Every row gives one point. Each table stands for the endless flat space through its points: a line for two points, a plane for three, and so on. Write the one point that lies in both, or say that there is none.

First (2 x 4):
[[-16.4   4.0 -10.7 -18.9]
 [-15.5   1.0  -7.4 -15.6]]
Second, 2 rows:
[[-13.0  -4.6  -4.4  -5.2]
 [-13.9  -4.0  -4.6  -4.5]]
They share: no point

First (2 x 8):
[[16.8 11.1 19.6 12.9 14.9 -3.8 -9.8  6.6]
 [23.0 16.1 26.2 17.3 14.3  4.2 -3.2  5.0]]
Second:
[[  5.8  21.4   0.1  35.7   5.6 -29.8  -9.2  11.0]
 [ 26.0  -6.1  13.3  -2.8   6.3   3.9  -8.6   0.1]
 [ 21.5   2.9  -4.7  18.8  -7.2 -15.3  -3.2   1.0]
 [ 19.6   3.7   3.1  15.0   1.2 -11.7  -6.5   3.4]]
They share: [ 13.7   8.6  16.3  10.7  15.2  -7.8 -13.1   7.4]

First:
[[-12.5   3.2   7.5   9.8 -12.9   6.0 -13.6  18.5 -15.1   0.7  19.3  14.0]
 [-29.7   4.6  10.2   7.4  -9.7   6.4 -21.7  26.6 -13.1  10.1  28.6   7.9]
 [  2.9   1.9  12.7  19.9  -0.3  17.1  -4.3  22.6 -17.8  -9.3  13.7   9.3]
 [-23.6  18.2  15.2  12.0   1.0   9.7 -20.3  25.7 -14.8   9.7  26.1   3.0]
 [ -9.0  -4.6  11.1  15.1  -7.3  14.6  -9.2  24.3 -16.4  -5.1  18.4  10.3]]
Second:
[[ -8.7  11.5   9.7  15.4 -14.7   6.8  -3.3   4.6 -13.5   4.6  22.5  11.1]
 [-12.6  10.8  23.4  13.6 -12.4  -6.1 -12.7  21.5 -22.9  10.6  16.6  21.3]
 [  1.7   4.2   5.3  12.6  -2.6  14.9  -9.4   9.8 -14.4  -9.9  17.8   6.6]]
They share: no point

First (3 x 18):
[[ 14.6   7.2 -16.4   1.9   6.6   0.7  -5.4   6.0 -22.8  -4.7  10.0 -11.7
   -6.6  21.0  25.7  -5.4   9.8  14.2]
 [ 18.4  14.0 -12.4  -3.3   1.2  -6.3  -9.4   6.4 -25.8  -2.3  13.4  -6.7
    1.2  15.8  32.3  -6.4  15.4  19.4]
 [ 13.6   5.6  -7.6  -3.9   4.2  30.3  -0.4   1.6   0.0  -9.5  -5.8 -15.7
  -22.2  17.6   0.5 -23.2   4.0   2.6]]
Second (3 x 18):
[[ 20.3   7.7 -11.6   0.3  -7.4  10.1  -1.4   0.1  -2.9  -9.2   3.3  -6.9
  -16.3  13.8  21.1 -18.4   4.8   9.0]
 [  5.7  14.7 -23.6  -4.7   5.2  20.7 -20.8   6.7 -10.1   3.4  11.9 -15.1
    0.1   8.8   8.1  -4.8   3.0  12.2]
 [ 29.2   3.5   4.7  -0.9  -3.9   1.5  14.3  -0.5 -12.3 -17.6  -5.5  -5.2
  -24.6  24.5  27.5 -27.4  15.4   8.9]]
They share: [ 16.0   9.8 -10.0  -3.6   2.7  12.0  -4.9   4.0 -12.9  -5.9   3.8 -11.2
 -10.5  16.7  16.4 -14.8   9.7  11.0]

First, 3 rows:
[[ 23.6   3.1  16.9 -20.4 -12.7 -11.2  23.4  -9.1   3.8  -5.3  17.7   0.8
  -22.4   5.5   6.6  -1.7   2.4  -1.2 -13.8  -7.0 -10.4  21.8  17.1  17.5]
 [  4.7   3.3  -5.7  -1.3  10.9  -9.0   8.0 -10.1  15.7 -10.4   3.1  13.4
   -1.9  11.7  13.2 -21.5  11.6 -14.4  -8.9 -29.3  10.3  12.0  22.3  25.4]
 [  1.4   6.1  -8.3   1.2  11.3  -8.8   0.6 -13.3  19.4 -12.5  -3.9  15.8
    1.0  10.3  17.4 -26.9  13.8 -13.2  -8.4 -30.4  14.2   7.4  19.5  22.3]]
Second, 4 rows:
[[  1.3  10.2  20.8 -12.2  -2.5   1.2   4.2  -5.8  21.7  -1.1  -0.5   4.2
  -21.5  12.3  18.6 -22.4   5.8 -12.6  -8.2  -7.3   2.5  13.9  22.0  15.7]
 [ 25.6  11.3   8.1 -17.2   8.6 -22.0  -2.2  -8.0  22.2  -1.7  20.0  -3.8
    3.4   7.5  -4.5  -0.2  18.6  -6.8 -18.1 -30.1  -1.4   5.9   1.3  30.6]
 [ 28.2   7.8  -0.3 -25.5  -1.7 -18.8   8.3 -16.6   7.7 -18.1  14.4   8.2
    4.5   7.2   0.7   0.6  25.9  -8.0 -24.0 -25.7  -7.4   8.0  -3.9  27.1]
 [ 22.1   9.5   6.4 -17.1   3.0 -17.6   2.7 -11.0  17.0  -6.9  14.1   1.8
   -1.0   7.2   2.0  -4.6  17.1  -6.6 -17.3 -24.9  -1.7   8.2   4.4  25.8]]
They share: [ 12.9   6.9   5.9 -10.7  -4.3 -10.2   8.4 -13.7  12.7  -9.8   3.5   8.2
 -11.7   5.7  14.4 -15.5   8.4  -4.0 -11.5 -15.9   1.7  12.4  15.1  16.0]

First:
[[  5.6 -15.6   7.7   9.4 -13.0  -0.3  -9.1  13.9   6.1   6.2  -5.3   8.9
   -7.5  10.6  10.6   9.0  -7.4  12.8 -19.4   7.1  -5.9  -4.8   6.3  11.8]
 [ -2.8  -9.4  21.2   6.1  -1.2 -10.0   0.3  25.9  15.3  11.5 -21.1  11.3
   -4.1  18.6  -3.5   6.9 -12.9  13.1 -11.2  22.9   8.3 -23.0  -6.7  -0.5]
 [ 10.0 -17.6   8.4   5.3 -16.8   7.9 -14.1  16.8  -2.2   6.2  -1.3   9.3
   -9.5   4.8  14.4   9.7  -0.1  17.8 -28.4   4.6  -6.5  -0.8  10.7  19.2]
 [ 17.2 -18.6 -13.6  20.1 -26.0   9.4 -25.3  -5.1   4.3  -0.3  12.1   8.1
   -6.1   3.8  27.9  16.1  -8.5  11.7 -20.8 -15.3 -25.3  21.4  17.7  20.9]]
Second (7 x 24):
[[ 14.3 -15.2   7.3   0.9  -2.5  -5.0  -8.3  17.2  -3.2   4.2   3.1   1.9
   -2.5  13.1  19.7  15.1 -12.1  15.1 -14.8   1.7   4.5   5.8  -1.2   8.2]
 [ 20.5 -24.4  13.4  27.0 -16.8  11.8 -17.5   3.3  -1.1  -8.2  -2.8  25.5
   -9.9  18.3  13.2  14.6  -4.3  32.1 -30.7   0.1  -5.2   3.9 -13.7  14.9]
 [ 27.6   4.0 -11.4  24.6 -23.8   5.1 -22.3   2.7  -8.1   0.1 -14.3  26.8
  -14.6  30.9  16.2  21.3 -17.3  34.3  -4.8  -1.9 -13.8   8.9 -19.6  28.0]
 [ 22.1 -14.0   9.0   6.4  -8.2   8.9  -8.0  11.9  -8.7  -7.2  -2.7  12.4
   -4.0  26.3  18.3  22.0  -5.8  20.3 -21.0  -4.9  -6.0   8.9  -8.8  17.3]
 [ -2.8 -16.8  16.6   1.4 -13.8  -3.0 -16.8  13.2  30.3  30.7   4.4   0.9
    7.8  -3.9  11.9  -1.9 -17.2  12.8 -13.2   5.3   5.7 -18.1  15.8   0.1]
 [ 15.4 -12.8   5.4  19.8 -29.6  15.6 -11.4  -5.2  16.3  -1.3 -21.4  31.3
   -0.6  28.1   4.1  10.7  -9.4  23.4 -20.6  -7.5 -20.3  -9.7   0.0  18.3]
 [ 13.3  -8.4  -1.4  16.4   1.3  -6.6 -23.2  28.4  -9.5  -2.1   4.8  -5.4
  -22.3   2.1  20.9  23.6 -14.2  21.7 -11.8  19.5  16.1  11.9 -14.2   6.0]]
They share: no point

First (5 x 24):
[[ 23.2   8.2  -2.7   6.3  -0.7   3.0  -7.5   0.5   9.8  -8.0  -9.3  14.0
    6.0   9.5  15.1   3.6 -21.4 -19.4   5.0   8.4  23.6   7.3 -13.3  13.6]
 [ 17.3   9.8   3.4   3.1   0.7   3.5  -5.3   4.1   5.0  -8.0  -9.8  12.9
    3.8   3.6  13.0   4.5 -20.1 -15.4   7.3   7.3  19.1  12.9  -9.3   9.9]
 [ 12.9  -7.2   8.2   4.8  -5.8 -10.9   6.5  22.1  14.6  -1.9   1.9  -1.8
   -7.2 -14.2  16.9   1.9 -17.0  -4.7  18.6  16.2  11.4  10.6   3.3 -15.1]
 [ 11.4   4.8  11.7  23.3  -2.7   4.6  19.5  -4.3   3.6  -4.4   1.3  -1.4
   10.8  -0.5   5.1   4.2  -1.6   5.0  11.6  14.8   2.6   5.3  11.9  12.8]
 [  4.2   1.7  16.6   1.2   2.3  -3.1   7.6  20.7   4.7  -3.8  -1.3  -0.4
   -9.4 -18.6   7.2  -1.2 -15.4   4.6  19.4  11.7   3.8  17.9   6.5 -12.7]]
Second (4 x 24):
[[ 15.0   4.8   7.2  12.9  12.9   5.6   8.1  19.7   6.2  -7.8  -7.1  -6.1
   -8.5  -2.7 -11.5   6.6   2.3  21.5   2.3  26.7   2.0  18.7   1.0 -24.1]
 [ -0.3  -3.4  11.1  13.3   3.5  -2.6  17.5   5.8  -8.8  -9.1  -7.7  -4.7
    5.8  -3.7  10.1   6.6  -1.8  11.8  11.5  22.0   7.6   6.1  22.5  -2.0]
 [ 12.5   5.8  18.7   6.1   8.5   1.0   8.5  14.0   9.6  -6.3   4.3  -1.3
   -8.2 -11.9  -6.5  -1.6 -11.2   9.8  15.9  11.8  -0.4  18.5   1.7 -10.6]
 [  1.7   2.0  22.9   6.9  -1.8  -3.6  15.6   3.7   2.4  -4.1   6.7   1.2
    1.2 -16.8  10.8  -5.3 -17.5  -0.4  26.1   3.9   1.6   9.5  14.9   9.5]]
They share: [  6.3   3.5  15.3  11.2   1.9   1.2  13.6   9.9   4.1  -4.0   0.4  -1.7
  -2.0 -11.9   3.9  -1.1  -9.1   8.0  16.7  13.0   1.5  12.1   9.7  -2.2]

First, 4 rows:
[[  4.1 -27.7   3.4   3.7  -4.5   8.4  -1.3 -17.9   5.7   8.8  -4.3  17.2
    3.0 -26.4   9.1  -5.3  -4.9  22.7  18.7 -16.1 -20.1   8.9  -4.5  -4.6]
 [ 10.2 -23.7   5.2   4.1  -6.8   6.4  -5.2 -19.2  -3.1   7.3   4.4   9.1
    2.4 -24.3   4.7   2.4 -10.6  24.2  20.2 -10.1 -21.9   4.7 -10.9  -4.9]
 [ -7.7   2.5   4.0  23.1  10.7 -19.6  -6.1 -12.1   6.1 -18.2   5.3  10.0
   -9.0   0.0   5.1   2.3 -12.1   1.1   8.5  -1.1 -14.1   8.3 -18.5  -5.8]
 [ -7.9 -20.1   2.0  12.8   4.7  -1.1   1.4 -14.5  17.0   0.2 -12.3  24.3
    0.7 -18.4  13.9 -12.7   0.0  12.5  15.0 -17.3 -15.8  15.0  -2.0  -1.4]]
Second, 7 rows:
[[ -2.6 -15.1  20.6  33.5  10.3 -10.1  -6.5  -2.5  -8.9  -5.7  -5.3  23.1
  -16.8  -0.2  10.0  18.0  -8.4  -6.7  17.4 -16.9 -17.7   3.7   8.7 -30.3]
 [ -7.2 -11.4  -9.2  25.2  -8.7  15.1  -1.5 -12.8   0.8  13.6 -10.2  26.8
   -6.0 -18.5   8.7   0.0   5.3 -10.4  -5.5   3.4 -18.8 -12.3 -26.0 -24.7]
 [  9.6  -5.4  14.7  13.3   9.8  -9.7  21.5 -20.9   0.3 -15.9  -9.5  29.4
  -15.1 -12.0   0.5  10.7  -2.3   1.9  10.7 -17.0 -10.2  23.2  10.6  -9.6]
 [  0.4 -10.6  25.8  26.0  16.1 -13.6 -10.6   2.0  -7.4  -3.0   7.1   7.0
   -8.2   8.4   6.2  10.4  -9.8   6.6  13.5 -26.9 -11.9   1.7   7.5 -25.6]
 [ -5.4 -10.5  -9.7  16.6  -6.7  -1.6  -1.2 -18.6   7.2 -14.8 -21.9  14.2
  -13.6 -17.3   3.7   1.1 -25.7  -4.6  14.6  -4.0 -24.4  19.4 -14.7 -19.7]
 [-23.8 -29.2  -4.4  -5.2  -1.1  -1.5  -0.3 -38.5  13.3 -17.2  10.3  23.4
  -15.9 -23.4  15.6   9.7   4.1  23.3   8.1   6.8 -17.5   1.3 -31.4  15.5]
 [ 16.6   3.3  32.9   9.0  20.9 -16.7   8.6  -1.1  -1.6  -4.9  15.3   6.7
    0.4   8.2  -3.8   0.2  -0.5  17.0   6.1 -38.1  -1.7  11.5  16.2 -12.3]]
They share: no point
